Every row gives one point. Each copy is the shape, with its points in the same order, turned, moved and blurred by noise. Some copies are also mirrored. Which?

Shape (6 x 3)
-0.46 -1.28 0.51

-2.39 -1.62 0.11

-2.76 1.25 -0.02

1.03 -0.11 -2.31

-0.06 -1.34 -1.32

3.14 1.59 0.40
Copy 1 (6 x 3)
-1.08 -1.41 0.78

-1.96 -2.98 0.05

0.80 -3.26 -1.46

-1.15 1.24 -1.28

-1.81 -0.48 -0.37

1.40 2.69 1.14
Copy 1 is: mirrored
Copy 2 (6 x 3)
0.61 1.56 0.69

0.06 2.93 -0.60

-1.62 0.89 -2.20

2.24 -1.26 -0.65

1.83 1.18 -0.11

0.28 -2.84 1.97
Copy 2 is: mirrored
Copy 3 (6 x 3)
0.52 -0.08 2.14

-0.58 0.76 3.74

-2.50 1.78 1.49

-1.31 -2.44 0.82

-0.83 -1.46 1.99

0.86 -0.95 -2.13
Copy 3 is: only turned

Shape (11 x 6)
-1.18 1.71 -0.86 -3.30 -1.76 2.25

-0.47 1.48 -1.73 -0.76 -3.26 1.62

-0.21 -1.82 2.79 0.07 -0.91 -0.65

-0.83 -0.73 1.39 -1.87 -1.02 -2.12

-0.44 -2.23 0.11 -0.22 -1.53 -0.95

0.67 -0.25 0.73 1.44 -0.90 -2.15

0.22 -2.54 -1.86 0.23 -0.37 -0.82

-1.61 0.07 1.45 2.58 -0.03 1.64

0.29 -1.29 0.61 -1.13 0.49 -2.03

1.60 1.19 1.53 1.79 2.73 3.04

-0.73 0.57 2.11 2.32 1.69 0.53
Copy 1 (11 x 6)
-0.41 0.89 -3.36 3.53 1.71 0.56

1.04 -1.32 -1.88 3.41 0.43 -0.75

0.83 1.68 -0.80 -1.59 -1.98 0.03

1.34 2.53 -1.23 -1.24 0.59 -0.62

1.67 -0.03 -1.86 -1.44 -0.34 -0.60

1.59 -0.24 1.31 -1.30 -0.39 -0.63

0.90 -1.78 -1.89 -2.12 0.74 -0.23

-2.23 -0.61 0.21 0.14 -2.45 -0.95

0.73 1.10 -0.70 -2.30 1.20 0.45

-3.41 -1.28 1.18 0.25 -1.49 3.18

-2.50 -0.02 1.62 -0.86 -1.75 0.35
Copy 1 is: only turned
Copy 2 (11 x 6)
-2.60 0.05 4.36 2.02 -1.67 -0.62

-1.74 0.45 2.26 0.90 -1.38 -2.79

2.20 0.76 1.64 1.05 1.96 1.30

0.99 -0.76 3.53 0.69 2.82 0.55

2.40 -0.78 1.94 0.27 0.97 -0.60

0.80 -0.34 0.33 -0.56 3.21 -0.79

2.02 -2.16 0.75 -0.69 -0.51 -0.61

0.04 1.24 -1.48 2.86 0.99 0.33

1.19 -1.37 2.11 -0.71 2.23 1.53

-1.87 2.12 -1.93 0.26 -0.74 3.05

-0.74 0.84 -1.51 2.06 1.77 1.97
Copy 2 is: only turned
Copy 3 (11 x 6)
-1.78 -1.35 -0.12 -2.21 -3.60 -0.63

0.80 -1.67 -0.96 0.01 -3.19 0.27

-1.12 -2.36 1.52 0.66 2.56 -0.70

-1.43 -1.36 0.50 0.46 0.88 -3.25

0.52 -2.29 -0.13 0.09 1.70 -1.08

0.85 0.17 0.69 2.42 1.30 -0.91

1.71 -0.48 -1.33 -0.81 1.95 -1.40

-1.30 -1.27 -0.53 1.82 1.42 2.55

-0.59 0.04 0.56 -0.39 2.16 -2.23

-1.06 1.44 1.97 -1.10 1.37 4.31

-1.98 0.74 0.27 1.53 2.03 2.08
Copy 3 is: only turned
Copy 4 (11 x 6)
-2.65 1.00 -0.51 -2.30 -2.78 -1.39

-0.71 -1.20 -0.53 -2.25 -2.42 -2.63

-1.38 -2.98 -0.16 -0.54 0.44 2.57

-3.18 -2.04 0.42 0.90 -0.10 0.83

-1.52 -2.59 -1.73 0.31 0.70 0.35

0.17 -3.38 0.94 0.85 1.19 0.07

-0.18 -1.13 -2.03 0.51 1.69 -0.82

2.40 -1.72 0.26 -1.05 -1.66 2.27

-1.96 -1.22 0.19 1.27 1.60 0.79

2.66 1.32 2.17 -2.89 0.67 2.20

2.08 -0.87 1.93 -0.09 -0.42 2.58
Copy 4 is: only turned

Shape (13 x 9)
-0.79 -0.34 -0.92 -0.19 -1.51 2.07 -2.56 0.73 2.38

-1.98 0.11 1.35 1.16 -0.37 -0.28 -1.22 -1.18 -1.31

1.61 0.23 -1.66 -1.25 -1.73 -1.96 -1.93 -0.98 -0.91

1.48 1.90 -0.83 0.22 -0.47 2.01 1.49 -2.25 1.97

-0.48 2.26 -2.03 -1.44 2.80 -1.51 1.87 -2.22 -0.58

2.21 -1.85 0.32 -0.12 0.19 -1.49 -2.27 -0.98 -1.54

2.54 0.85 1.82 -1.12 -0.33 1.62 -0.37 -0.56 0.35

-1.29 -1.35 -1.49 0.45 -1.57 0.47 1.74 2.35 -0.22

2.79 0.55 0.99 -0.49 2.58 -0.78 -3.01 2.69 1.23

-2.17 -1.90 0.09 -0.43 2.89 -1.28 1.43 -2.00 -0.22

-1.98 0.25 -1.58 -1.58 1.50 1.56 1.11 -1.81 -0.79

2.01 -0.88 0.17 0.51 0.03 0.39 0.41 -2.10 -1.12

1.23 -1.61 2.05 -2.17 0.53 -0.39 -2.11 2.30 3.02
Copy 1 (13 x 9)
2.06 -2.15 2.07 1.61 0.71 -0.17 1.50 -1.46 -1.34

0.33 0.66 -0.34 3.02 -0.27 2.01 -0.08 0.00 0.55

0.99 -2.41 1.90 0.12 -2.65 3.27 -0.40 0.63 -1.20

0.54 1.13 1.75 -2.95 0.27 1.14 1.27 -1.76 -0.34

0.74 -0.61 -1.23 -2.76 0.63 4.12 -0.86 1.91 1.71

-1.01 -1.52 0.59 1.44 -1.55 2.55 -1.65 1.16 -3.12

0.59 1.13 1.47 -0.64 -0.24 1.92 1.71 0.18 -3.01

2.40 -1.30 -0.36 0.56 -1.19 -2.21 -0.08 1.49 0.43

-1.52 -2.34 2.12 0.63 1.59 1.68 2.11 3.56 -3.06

0.85 -0.05 -2.26 0.10 2.18 1.55 -3.21 1.13 -0.20

2.44 -0.28 -2.73 -1.05 0.81 2.18 -0.04 -0.34 0.32

-0.90 0.56 -0.33 -0.35 -1.36 1.52 -1.09 -0.51 -1.86

1.38 -1.54 3.24 1.27 2.09 0.33 0.77 2.41 -3.93
Copy 1 is: mirrored
Copy 2 (13 x 9)
-1.41 2.88 -1.52 -0.18 0.13 0.95 -0.27 2.02 -2.00

1.35 2.21 0.83 0.43 -0.73 1.07 0.77 -1.92 -0.53

-2.85 2.94 0.71 -0.82 1.17 -2.14 1.34 -1.31 0.02

-2.40 0.43 -4.01 1.46 -1.89 -0.63 -0.67 -2.15 -1.12

0.60 0.16 -1.63 -0.55 0.56 -2.37 -1.75 -5.12 -1.25

-0.36 2.25 1.76 0.69 0.06 -2.24 0.14 -0.73 2.41

-2.72 2.40 -1.75 0.55 -1.54 0.43 -1.57 -1.27 1.74

0.41 -0.45 -2.43 -1.20 2.52 1.36 1.27 0.06 -0.22

-1.84 3.24 0.94 1.87 2.96 -0.20 -4.14 -0.13 0.86

2.87 -1.78 0.64 -0.99 -0.62 -1.36 -1.32 -1.72 -0.77

1.33 0.79 -2.43 -2.01 -1.00 -0.75 -1.30 -2.51 -1.18

-0.47 0.81 -1.28 0.79 -0.86 -1.60 0.18 -1.28 1.80

-2.63 1.41 1.28 -0.22 1.18 1.32 -3.21 1.95 0.43
Copy 2 is: only turned
Copy 3 (13 x 9)
-1.16 -2.37 -1.18 -1.55 3.54 1.01 0.22 0.33 -1.41

2.43 0.62 -1.31 0.48 1.01 1.27 -0.12 1.01 -0.30

-0.46 -1.65 -2.66 -0.69 -0.95 0.98 -1.79 -1.24 1.61

0.60 -2.36 -0.59 -1.82 1.50 -0.52 3.20 -0.09 2.78

1.35 1.51 -1.19 -1.87 -1.63 -2.05 2.19 -2.68 1.36

0.30 -1.71 -0.50 2.06 -1.20 0.97 -1.83 -0.98 0.87

0.05 -1.50 1.22 -0.19 1.98 0.13 -0.23 0.00 3.18

-2.02 0.46 -0.40 -1.69 -0.33 1.90 1.46 2.10 -1.00

-2.04 -1.14 0.84 1.43 1.68 -3.42 -2.63 -0.31 0.58

1.27 2.12 -0.04 1.45 -0.71 0.61 2.80 -2.02 -1.07

1.54 0.76 0.70 -2.36 0.06 0.93 2.33 -1.90 -0.44

1.11 -1.94 0.34 0.66 -1.10 0.98 0.95 -0.12 1.93

-3.27 -0.38 0.25 2.05 3.64 -0.16 -1.21 -0.87 0.45
Copy 3 is: only turned
